Rows are points. The ring and each string are closed loops that go straight from each point to the next, and from the last back to the first. Before rounding, they use only three directions, however many columns there are. How many times does the string pass through the ring? Passing back the other way cancels.
(in the rows, 128 means zero)

Ring (6 x 4):
[[170 130 112 141]
 [142 169 119 131]
 [ 91 156 119 113]
 [ 79 102 108 110]
 [108  66 100 121]
 [148  70 101 134]]
String (16 x 4):
[[172  93  71 152]
 [136 111  85 136]
 [135 109 108 129]
 [147 101  73 143]
 [171  83  71 151]
 [182  78  93 149]
 [183  82 137 137]
 [169  95 138 132]
 [198  93 111 150]
 [195 105  82 157]
 [166 116  73 150]
 [136 119  87 136]
 [138 114 119 128]
 [176 101 145 133]
 [187  95 123 143]
 [192  88  99 151]]
Times through: 1

Ring (9 x 9):
[[209 156 140 114 137 113 139 134 119]
 [183 199 130 108 138 123 143 131 108]
 [141 218 127 106 137 139 146 130 107]
 [109 212 132 107 135 150 147 130 113]
 [ 88 181 145 112 131 158 146 133 127]
 [101 134 154 119 129 153 142 135 141]
 [129 109 156 122 128 142 140 137 146]
 [177 103 153 122 131 124 137 137 142]
 [201 119 148 119 133 116 137 136 133]]
String (8 x 9):
[[193 121 175 117 134 118 135 138 129]
 [221  99 170 121 134 107 133 139 134]
 [212  84 136 126 131 112 137 136 146]
 [178  95 123 126 129 125 140 134 149]
 [152 123 121 122 130 135 143 133 143]
 [157 132 157 118 132 132 139 136 133]
 [164 129 166 117 133 129 138 137 132]
 [163 145 165 115 134 129 138 136 126]]
Times through: 1
String (11 x 9):
[[144 234  92 106 137 139 151 125 106]
 [165 249 134  99 142 130 146 129  91]
 [176 215 164 102 141 124 140 133  97]
 [198 224 158 101 143 116 140 132  91]
 [209 221 116 104 141 114 144 129  97]
 [188 197  90 111 137 123 147 127 114]
 [166 180 104 113 134 130 146 129 122]
 [154 168 137 113 134 133 143 133 123]
 [163 182 152 109 137 130 141 133 114]
 [149 179 123 112 134 136 145 131 122]
 [145 207 101 109 135 138 149 127 115]]
Times through: 0

Ring (6 x 14):
[[188 147 132 108 161 138 130 144 125 117 101 104 147 107]
 [161 188 150  99 139 136 116 140 122 105 105 105 153 101]
 [114 186 125 105 114 139 108 119 117 102 121 120 146 109]
 [ 97 136 105 114 113 140 118 106 122 111 133 128 131 119]
 [130  51 110 118 140 135 147 112 141 131 133 119 112 126]
 [162  58 110 119 158 137 150 124 139 133 121 113 120 123]]
String (18 x 14):
[[125 108 138 105 128 132 133 118 137 118 128 114 126 115]
 [125 133  93 119 131 143 122 115 119 115 123 126 135 120]
 [101 121  80 123 120 144 120 104 119 115 133 133 129 125]
 [ 81  88  88 121 110 140 127  94 128 119 144 134 116 129]
 [100  68 127 110 119 132 139 103 143 123 142 121 111 123]
 [120  75 141 106 128 130 142 113 145 123 134 113 116 119]
 [ 99   7 128 113 124 128 156  98 156 135 151 120  94 130]
 [119  49  89 125 137 139 144 105 136 131 136 126 111 131]
 [134  92  81 126 142 144 133 114 124 125 125 126 126 126]
 [139 100 117 114 139 137 135 120 132 122 123 116 127 119]
 [130  35 141 108 138 128 154 113 153 132 136 111 106 123]
 [122  17 126 114 137 130 157 107 153 136 141 116 101 128]
 [114  27  95 123 135 136 150 102 143 135 142 125 104 133]
 [129 111  76 126 138 146 127 113 119 121 124 129 131 125]
 [135 123  98 118 137 142 126 119 122 118 121 122 134 119]
 [ 99  91  79 125 122 143 128 100 125 121 137 133 120 129]
 [ 73  89  74 125 108 143 125  90 124 119 147 139 115 132]
 [ 89  87 130 108 110 132 133 101 140 118 143 122 114 122]]
Times through: 0

Ring (6 x 14):
[[176 157 102 129 132  78 197  85 167  97 157 121 131 115]
 [142 174 110 134 193 105 199 120 148 100 129 117 126 127]
 [ 97 139 105 120 236 154 176 150 125 125  96 103 118 152]
 [100 100  91 107 205 162 158 137 126 140 101  95 118 159]
 [134  67  91  95 137 134 149  98 149 139 129 102 123 142]
 [176  86 101 101  88  86 165  65 175 118 161 118 131 114]]
String (19 x 14):
[[142  85 131  97 144 105 163  94 166 118 133 125 127 111]
 [154 113  81 114 133 114 172  94 151 123 142 104 126 139]
 [183  91  60 109  73  98 164  63 162 128 167  99 129 139]
 [196  57  85  92  40  78 154  41 183 125 178 114 133 115]
 [178  38 131  79  63  76 148  49 192 120 164 132 133  92]
 [148  53 156  82 120  91 152  78 183 117 140 138 130  90]
 [143 102 109 106 148 113 168  99 157 121 134 115 126 126]
 [151  99  71 110 127 123 164  93 147 132 141  97 124 148]
 [144 100  71 110 137 129 163  99 143 133 136  95 123 151]
 [136 106 104 108 159 121 168 106 150 123 128 110 124 133]
 [132 102  81 109 157 136 163 110 140 133 126  98 122 150]
 [130 107  28 118 153 163 159 116 118 150 125  70 118 187]
 [108  80  47 105 172 177 146 127 116 158 110  74 116 185]
 [ 98  59  96  91 184 166 141 127 132 150 102  96 118 155]
 [104  56 141  84 183 140 145 119 152 134 106 120 122 122]
 [118  68 134  90 169 128 152 110 156 129 116 121 123 120]
 [122  41 115  82 143 136 139 100 154 141 121 111 123 130]
 [138  35 108  80 114 125 138  85 161 141 134 111 125 127]
 [139  46 148  80 128 104 147  85 176 124 133 132 128 100]]
Times through: 2

Ring (9 x 14):
[[151 148 129 139 136 110 136  96 169 139 100 102  43 104]
 [131 153 134 134 126 102 144  95 178 155  87 106  61 109]
 [114 144 146 128 118 102 143 101 172 160  88 114  92 120]
 [ 98 121 159 125 112 109 131 127 147 154 109 129 154 143]
 [105 104 147 134 120 118 116 156 123 136 134 139 190 156]
 [128  94 130 145 134 128 103 175 105 114 157 141 193 158]
 [143  94 130 147 141 133 100 168 103 105 162 135 168 150]
 [156 107 141 142 143 134 107 135 120 108 148 119 106 129]
 [158 126 140 139 141 126 119 111 143 120 127 108  64 114]]
String (20 x 14):
[[160 126 164 130 138 131 120  89 147 120 123  99  36 106]
 [144 127 185 119 127 129 126  77 154 133 112  99  39 107]
 [134 128 163 127 126 120 128  99 153 137 112 109  76 118]
 [140 133 122 143 135 112 127 125 151 134 115 117  98 123]
 [122 136 168 122 119 113 136  90 165 150  98 108  74 116]
 [102 152 192 107 103 102 154  57 192 176  67 100  50 108]
 [109 159 144 126 114  92 154  88 190 173  70 109  74 113]
 [130 157  89 152 133  91 144 128 175 155  90 118 100 119]
 [136 139 103 149 135 104 131 136 155 140 111 122 113 126]
 [122 125 151 131 123 115 128 118 148 142 113 119 114 130]
 [ 99 132 195 109 104 111 141  81 168 164  89 111  92 123]
 [106 154 179 112 107 100 154  63 192 174  68 101  51 107]
 [149 179  88 150 138  87 155  93 199 159  71  99  24  93]
 [161 166  82 157 146  96 143 109 181 142  91 103  37  98]
 [160 156 132 138 139 111 140  79 178 139  94  93   7  92]
 [149 130 178 122 130 128 127  75 157 132 111  97  30 104]
 [137 117 177 123 127 129 120 100 141 129 124 110  80 121]
 [142 125 126 143 137 118 121 132 141 127 126 119 107 127]
 [171 135  89 160 154 116 120 139 142 115 130 114  79 116]
 [176 130 119 149 152 126 117 116 142 111 132 105  49 108]]
Times through: 0

Ring (6 x 14):
[[160 114 131 126 127 130 118 139 147 115 128 125 125 115]
 [184 128 122 123 114 131 138 135 147 101 138 119 113 135]
 [129 143 130 103 131 114 135 125 130 109 133 116 116 165]
 [ 82 140 140  98 150 102 119 123 119 129 121 120 128 158]
 [ 63 122 146 107 162 100  98 129 117 151 108 127 141 123]
 [104 108 144 121 150 116  96 137 134 139 112 130 139 104]]
String (26 x 14):
[[148 109 144 121 133 134 103 141 154 103 125 129 128 122]
 [198 112 130 130 113 144 123 143 162  90 137 125 117 121]
 [216 127 113 131 103 138 149 137 152  98 144 117 108 128]
 [194 135 111 126 109 127 153 132 141 110 142 114 109 133]
 [159 134 118 120 122 119 142 130 133 122 133 116 117 133]
 [182 144 113 116 110 123 156 127 137 103 144 112 106 155]
 [147 148 128 101 122 119 143 124 136  94 140 114 109 178]
 [109 145 140  93 137 112 127 123 131 100 131 118 118 181]
 [ 86 137 149  93 148 110 111 125 129 110 123 123 127 169]
 [107 135 137 104 141 110 121 127 127 120 125 120 125 152]
 [ 63 142 153  86 155 103 109 122 123 114 120 122 128 180]
 [ 73 146 146  88 150 102 118 120 120 115 123 119 125 180]
 [120 149 125 102 133 106 143 121 120 121 132 113 116 165]
 [142 139 120 114 127 112 142 126 126 125 132 115 117 142]
 [132 132 128 114 133 115 129 129 130 124 127 119 123 137]
 [123 136 138 103 135 117 124 128 135 105 130 120 120 162]
 [161 143 131 104 118 127 139 128 145  83 142 116 109 176]
 [181 136 126 113 113 132 142 132 149  87 143 117 108 159]
 [157 126 135 114 125 130 123 134 148  96 133 122 118 146]
 [141 125 132 116 131 122 123 133 139 115 128 122 123 134]
 [175 127 118 126 119 125 139 134 140 118 134 118 117 123]
 [190 118 120 133 115 134 133 139 149 112 135 121 118 112]
 [167 105 138 130 127 138 107 144 157 106 126 129 127 108]
 [138 103 149 122 138 134  93 143 154 107 120 132 133 113]
 [137 116 138 120 135 124 111 137 142 118 123 126 128 121]
 [127 117 142 116 139 123 107 136 142 116 122 127 129 126]]
Times through: 0
String (31 x 14):
[[ 75 144 135  97 151  96 124 120 111 139 120 118 128 156]
 [  7 137 161  82 178  86  91 119 106 145 104 126 143 165]
 [ 27 129 158  91 173  93  90 124 113 144 105 127 143 150]
 [ 69 125 150 102 158 105  98 129 124 134 112 127 137 139]
 [127 131 126 117 135 111 129 129 126 134 125 119 125 128]
 [ 98 128 130 115 147 103 119 128 118 150 117 121 133 120]
 [ 55 118 145 111 166  97  95 129 113 163 104 128 146 110]
 [ 13 103 167 105 186  96  62 133 117 165  91 137 159 104]
 [ 56 109 158 109 168 107  79 134 127 145 103 133 148 114]
 [ 42  97 166 112 177 107  62 138 129 152  95 139 156  98]
 [ 75  99 155 119 164 113  76 139 133 148 102 135 149  94]
 [134 116 128 127 137 117 117 135 132 141 120 124 131 103]
 [145 125 123 124 130 117 130 132 131 133 126 120 124 117]
 [113 118 143 114 144 118 105 134 136 124 119 127 132 126]
 [118 108 148 118 145 125  95 139 144 118 117 131 135 117]
 [132 112 143 119 138 126 104 138 145 115 121 128 131 120]
 [148 124 127 121 129 121 126 133 137 122 128 121 123 125]
 [185 128 112 130 115 125 145 133 138 121 136 117 115 119]
 [212 124 115 133 105 138 144 138 153 100 142 118 110 122]
 [197 123 127 124 110 141 133 138 158  86 141 121 112 138]
 [178 125 134 116 117 137 127 136 156  84 138 122 114 149]
 [204 136 118 120 104 136 150 133 152  86 147 115 105 152]
 [200 142 107 123 105 127 161 129 140 105 146 111 105 144]
 [160 136 120 117 121 120 142 129 134 115 135 116 115 142]
 [130 131 133 111 134 117 125 130 134 116 128 120 122 144]
 [120 140 142  97 134 118 124 126 137  95 132 120 118 175]
 [112 148 141  90 135 114 129 122 132  93 134 117 115 190]
 [117 150 132  96 133 109 138 121 126 108 133 115 115 178]
 [135 144 120 110 129 109 144 124 123 125 132 114 116 150]
 [126 134 128 112 135 112 130 128 127 127 127 119 123 139]
 [120 141 123 109 135 106 137 124 120 133 128 116 121 145]]
Times through: 0
